Every row gives one point. Examples show where two turns around zero, p and q, send a point. Write where each new point lands after one turn and then the other. Backwards means that the second turn is done in reverse. Each puzzle has new turns, and all numbers are rounded.
In the rows, zero is written as 128.

Turn p:
[143 117 138] -> [144 117 136]
[ 70 137 153] -> [ 68 110 137]
[135 143 121] -> [130 146 131]
[142 127 129] -> [141 130 132]
[151 116  99] -> [157 138 104]
Turn q:
[109  99 118] -> [ 93 121 125]
[152 131 149] -> [150 116 148]
[114 131  90] -> [114 134  90]
[137 151 155] -> [155 141 149]
Where do these land?
q, then p backwards: [147 110 150] -> [134 119 161]
q, then p: [113 126 141] -> [114 129 142]
q, then p: [157 118 158] -> [149  97 149]
q, then p: [104 156  95] -> [120 173 109]
p, then q: [113 105 122] -> [107 116 113]
p, then q: [135 153 103] -> [152 149 112]

Turn p:
[151 147 108] -> [128 155 105]
[103 136 145] -> [106 116 146]
[114  88 107] -> [151  90 112]
[127 138 144] -> [119 135 143]
[119 103 153] -> [141 108 156]
[154 156 111] -> [123 164 106]
Turn q:
[108 157  96] -> [ 81 125 119]
[128 103 103] -> [133 110  98]
[128 113 143] -> [147 121 135]
[126 107 150] -> [154 117 140]
[111 145 155] -> [122 128 164]
[167 143 122] -> [132 167 112]
Where do these land?
q, then p: [138  92 114] -> [155 133  99]
p, then q: [107 125 101] -> [126 104 104]
p, then q: [149 149 138] -> [108 144 145]
p, then q: [118 147 160] -> [128 119 166]

Turn p:
[101 100 121 114] -> [100 108 105 136]
[138 119 120 135] -> [135 117 128 117]
[145 101 155 110] -> [ 96 119 154 112]
[128 183 100 131] -> [167 170 106 131]
[128 137 144 149] -> [142 127 147 143]
Turn q:
[154 118 122 151] -> [155 138 131 151]
[120 130 167  98] -> [109  98 158 110]
[120 156  99 166] -> [129 181 111 129]
[139 131 120 139] -> [141 139 126 133]
[133 142 128 106] -> [133 120 129 103]
[102  90 132 108] -> [102  91 113 144]
Where do these land?
p, then q: [138 138 118 121] -> [135 127 126 111]
p, then q: [129 153 156 157] -> [140 143 169 140]
q, then p: [110 107 104 136] -> [152 114 103 131]
q, then p: [131  94 112 144] -> [161 104 125 125]
q, then p: [132 148 150  82] -> [ 74 129 131 117]

Turn p:
[134 163 193  93 114 126] -> [133 135 126  50 145 148]
[129 143 102 138 138 137] -> [139 135 133 154 145 128]
[151 113 118 146 136 116] -> [147 130 128 142 105 110]
[112 126 118 155 124 110] -> [119 131 158 145 115 124]
[121 116 182  89 159 143] -> [124  82 104  76 146 120]
[129 100  99 141 118 144] -> [122 124 113 166 110 136]
[125 141 117 146 111 132] -> [131 142 142 142 126 146]
[124 121  96 116 123 117] -> [110 146 118 149 130 114]
Turn q:
[141 151 117 160 137 137] -> [150 151 118 144 145 147]
[102 138 111 147 132 122] -> [117 145 118 149 114 146]
[130  96 149  91 106 123] -> [119  88 137 104 115 100]
[115 156 139 159 153 133] -> [142 163 146 155 127 142]
[123 173 119 141 135 121] -> [140 169 124 125 120 150]
[123 109 133 109 102 164] -> [129  81 140 117 127 145]
[148 105 116  98 161  98] -> [ 92 139 123 111 153  88]
[140  95 140 119  98 126] -> [135  87 118 121 122 106]
Where do these land?
p, then q: [109  97 139 156 153 158] -> [125  83 120 162 139 108]
q, then p: [155 143 128 134 134 120] -> [146 141 125 125 144 111]
q, then p: [145 121 131 113 104 118] -> [114 141 107 129 120 109]
q, then p: [129 121 106 158 130 122] -> [140 130 142 161 132 128]
p, then q: [106 124 154  90 118 103] -> [ 87 130 144 107  98 132]
q, then p backwards: [138 159 122 145 103 134] -> [162 137 138 132 114 151]
p, then q: [132 136 111 103 119 133] -> [117 151 124 129 133 148]
p, then q: [141 166 101 129 115 112] -> [154 170 141 120 131 138]
p, then q: [ 96  84 161 124 176 152] -> [ 81  79 117 155 132  90]

Turn p:
[119 148 126  92 142 107 152 137] -> [102 129 129  99 145 103 150 116]
[133 129 110  89 150 142 160 138] -> [123 133  98  99 166 113 136 118]
[146 123 119 137  39 117 156 136] -> [181 123 137 135 107  85 162 183]
[119 146 132 143 151 131 157 126] -> [112 156 138 122 150 144 140 132]
[154 131 143 142 150 111 107 130] -> [122 142 148 121 112 130  93 115]
[129 113 136 140 154 125 100  97] -> [130 123 144 146 126 151 105  94]
[130 105 113 129 134 114  72 105] -> [131 104 130 164 107 124  98  91]
[118 143 120 129  89 166 120 131] -> [145 126  94 138 103 140 155 147]
[117 119 170 132 143 128 135 138] -> [115 114 149 104 134 156 121 139]
[114 123 111 147 129 139 123 142] -> [117 130 114 151 131 134 122 145]
Turn q:
[135 132 112 121  99 106 101 102] -> [161 122 122 130 134 113 105  94]
[130 117 112 116 105 114  91 153] -> [150 103 121 146 107  93 120 126]
[180 128 136 129 158 125 106 134] -> [157 112 131 114 117 152 101 167]
[106 109 141 137 139 121 156 109] -> [ 99 130 152 127 156 137 134 119]
[134 153 117 115 125  97 128 140] -> [140 108 111  98 122 116 135 119]
[103 111 106 119 149 152 158 100] -> [ 76 140 127 138 132 151 114 107]
[100 148 170 132 170 146 148 118] -> [ 99 162 166  99 121 152 151 139]
[137 139 107 171 108 147 129 167] -> [132 147  86 143 137  99 137 166]
[128 116 151 111  99 144 134 129] -> [140 127 135 158 125 140 155 117]
Where do these land?
p, then q: [157 100 145 116 111 178 145  86] -> [148 117  98 141 118 189  98 151]
p, then q: [ 89 130 132 103 151 138 137 130] -> [ 79 132 137 136 124 138 121 116]
p, then q: [130  82 145  89 110 125 137 121] -> [126  81 148 148 132 155 105 139]
p, then q: [106 123 156 156 108  92 128 123] -> [135 132 159 145 143 126 170 150]
p, then q: [130 119 116 133 134 109 113 148] -> [134 125 143 126 129  97 122 127]
p, then q: [125 160 119  98 163 126 155 134] -> [ 96 129 130  92 112 138 128  91]
p, then q: [128 155  83 164 118 144 121 115] -> [135 163  88 104 154 109 130 140]
p, then q: [147 128 129 126 146 129 142 171] -> [126 112 129 112  87 105 127 122]
q, then p: [123 146 131 133 110 112 100 145] -> [139 134 149 117 123  93 122 125]
q, then p: [145 138 124 161 128 127 102 108] -> [115 145 121 115  98 118 105 109]
